Rows are points. Each copy is the shape, with its points in the same order, turned, moved and blurred by noise. Is it also mirrored, or only turned?

Shape (7 x 3)
[[-4.9  7.2 -4.6]
 [-3.6 -1.0 -0.3]
 [ 3.2  1.6  3.3]
 [-0.7 -0.5 -1.6]
 [ 1.3 -2.6  5.6]
 [ 2.0 -1.9  1.7]
 [ 2.3 -4.8  2.6]]
Copy 1 (7 x 3)
[[-8.8  3.0 -4.4]
 [-3.4 -1.3  1.3]
 [ 1.8  3.9  1.0]
 [-1.6 -1.2  0.1]
 [ 2.4  1.2  5.5]
 [ 1.6 -0.1  1.3]
 [ 4.1 -2.6  3.3]]
Copy 1 is: only turned
Copy 2 (7 x 3)
[[-4.2  7.0 -0.2]
 [ 2.6  0.7 -2.0]
 [-0.1 -4.1  4.1]
 [ 0.2 -1.2 -1.9]
 [ 5.0 -5.3  2.8]
 [ 1.5 -4.6  0.4]
 [ 3.6 -6.8 -0.6]]
Copy 2 is: mirrored
Copy 3 (7 x 3)
[[-6.4  4.9 -3.9]
 [-1.2 -2.9 -1.3]
 [ 5.2  1.9  0.2]
 [-0.7 -0.3  1.0]
 [ 7.0 -3.3 -0.4]
 [ 3.7 -1.1  1.1]
 [ 4.6 -4.1  2.7]]
Copy 3 is: mirrored
Copy 4 (7 x 3)
[[-3.6  5.6 -5.6]
 [-1.2  1.8  2.1]
 [ 3.1 -3.2 -0.5]
 [-2.0 -0.6  0.5]
 [ 3.7 -3.4  4.1]
 [ 0.9 -3.3  2.0]
 [ 1.1 -4.4  5.7]]
Copy 4 is: only turned

Shape (9 x 4)
[[ 2.3  1.3  1.5  5.5]
 [ 2.0 -2.1 -0.5  4.8]
 [ 4.3 -4.6  3.1  0.4]
 [ 3.8 -4.3  4.0 -1.6]
 [-2.2  1.3 -1.9 -2.8]
 [ 0.1 -1.1 -2.7  0.6]
 [ 4.0 -0.1  0.8  2.6]
 [-2.1  5.2  3.1 -4.7]
 [-0.7  5.8 -6.2 -5.0]]
Copy 1 (9 x 4)
[[ 2.0 -1.3 -2.0  6.0]
 [ 0.4 -3.9 -1.8  3.3]
 [-4.6 -3.2  2.3  4.4]
 [-5.8 -1.7  3.9  4.5]
 [ 1.2  2.6  3.0 -2.0]
 [ 0.8 -1.3  1.0 -0.6]
 [ 0.4 -2.5  1.6  5.2]
 [ 0.1  8.3  3.7  1.6]
 [ 6.7  4.0  6.1 -3.4]]
Copy 1 is: only turned
Copy 2 (9 x 4)
[[ 3.3  3.4 -3.3  1.6]
 [ 2.0  0.8 -5.0  0.4]
 [ 3.2 -4.7 -2.9  3.3]
 [ 3.2 -4.8 -0.7  3.4]
 [-4.3 -0.5  2.4  0.4]
 [-1.6  0.0 -1.9 -0.5]
 [ 3.1  0.2 -2.1  0.0]
 [-0.7  2.6  7.3  2.4]
 [-5.0  1.1  5.2 -6.0]]
Copy 2 is: only turned

Shape (12 x 8)
[[-5.6  4.3 -3.0  1.8  1.6  2.1 -2.7  0.2]
 [-0.8 -1.8  1.6  5.0 -1.2  3.1  1.6 -3.4]
 [-2.7  3.7  2.9 -4.9  0.1  3.9  2.7  3.3]
 [ 3.6 -0.8 -2.9  1.7 -2.6 -1.4 -3.0 -3.4]
 [ 1.7 -4.2  2.2 -3.5  1.2 -3.6  3.2  3.3]
 [-6.0  2.8  6.0  3.3 -5.2 -0.4  3.2  0.7]
 [ 0.0  2.5 -3.8 -1.8 -3.5  1.6 -2.4 -2.3]
 [ 2.6 -0.1  6.7 -1.7  3.5  0.9 -3.3 -4.8]
 [-4.9 -4.0 -0.9  1.4  3.7 -3.5  3.2 -3.0]
 [-1.3 -1.4  3.1 -6.2  2.3  3.7 -1.8  2.2]
 [ 2.3  5.0  4.3  3.6  3.7 -0.2  3.1  5.8]
 [ 1.2  0.2 -3.7  2.7 -2.9  2.6  5.3 -2.0]]
Copy 1 (12 x 8)
[[-6.8  0.8  3.4 -0.1  0.8  0.6 -2.1 -1.8]
 [-0.8 -4.9  0.9  2.3 -1.6 -2.9  3.0  1.0]
 [-2.3  0.3  4.2 -5.2  6.8 -1.4  1.6  3.9]
 [ 3.7  2.5  0.6  3.1 -3.0 -3.4 -1.5 -1.2]
 [ 5.1 -1.1 -3.9 -4.9  5.5 -1.8 -0.2  0.3]
 [-5.9 -4.3 -0.2 -1.7  3.2 -9.4  1.7  2.5]
 [ 0.4  3.9  5.4 -0.1 -1.2 -3.1 -0.8 -1.1]
 [ 4.0 -4.7  3.5  3.5  4.2 -1.6 -4.6  4.5]
 [ 0.3 -6.1 -1.6 -0.7  2.8 -0.7 -0.1 -6.3]
 [ 1.7 -1.9  3.9 -6.0  4.1  0.7 -2.6  4.1]
 [-3.2  1.1 -4.7  1.6  7.6  0.1  1.8  5.8]
 [ 0.8  0.9  1.2  1.0 -0.9 -2.8  6.7 -1.3]]
Copy 1 is: only turned
Copy 2 (12 x 8)
[[-4.2  4.2 -3.6  4.3  0.5  2.8  4.9 -1.2]
 [-1.7 -0.3  2.7 -2.6  0.7  1.5  4.4 -4.1]
 [ 5.4  6.4  0.9  3.1  3.9  2.1  5.4  2.5]
 [-1.3  1.2 -2.7 -2.2 -2.4 -2.1 -2.9 -1.7]
 [ 4.6 -1.7  2.5  2.4  2.3 -2.3  0.8  5.6]
 [-0.4  4.0  7.6  2.8 -3.8  4.9  4.9  0.1]
 [ 1.2  4.4 -4.3 -0.1 -2.3  0.7 -1.3 -2.4]
 [-2.2  4.5  1.3 -4.9  5.3  1.5 -0.2  4.7]
 [-1.7 -4.6  1.8  4.2  4.5  2.8  1.0 -0.4]
 [ 4.2  3.3 -2.8 -1.3  5.5  2.1  4.0  5.3]
 [-1.6  4.7  5.2  3.2  2.7 -6.4  7.0  3.3]
 [ 3.1  0.4  0.5  1.1 -0.5 -2.7  1.4 -6.7]]
Copy 2 is: mirrored
Copy 3 (12 x 8)
[[-0.5  1.4 -6.9 -1.0 -2.5 -3.7 -4.8  0.9]
 [-1.7 -3.6 -0.8  2.6 -6.7  0.1 -0.2 -1.1]
 [ 0.9  4.4 -5.8  0.1  1.2  4.0 -1.8 -4.6]
 [ 1.2 -2.8  4.4 -4.0 -1.5 -2.6 -1.1 -1.1]
 [-1.2  0.9  2.1  1.4  5.1  5.0  2.1 -0.4]
 [-0.8  5.6 -0.3  5.0 -5.6  3.5 -3.8 -1.8]
 [ 0.2  0.5 -0.8 -6.2 -2.4 -2.0 -2.6 -3.2]
 [-1.8 -7.2  0.5  1.6  2.0  2.1 -4.8 -5.7]
 [-6.1 -1.3 -1.4  2.2  0.6  0.0  0.3  4.4]
 [ 1.2 -1.2 -5.0 -2.4  2.8  6.4 -3.3 -2.7]
 [ 4.1  2.3 -3.1  8.9  3.5 -1.7 -0.6 -4.3]
 [-0.8  0.8 -1.2 -1.6 -5.0 -1.8  4.6 -1.6]]
Copy 3 is: only turned
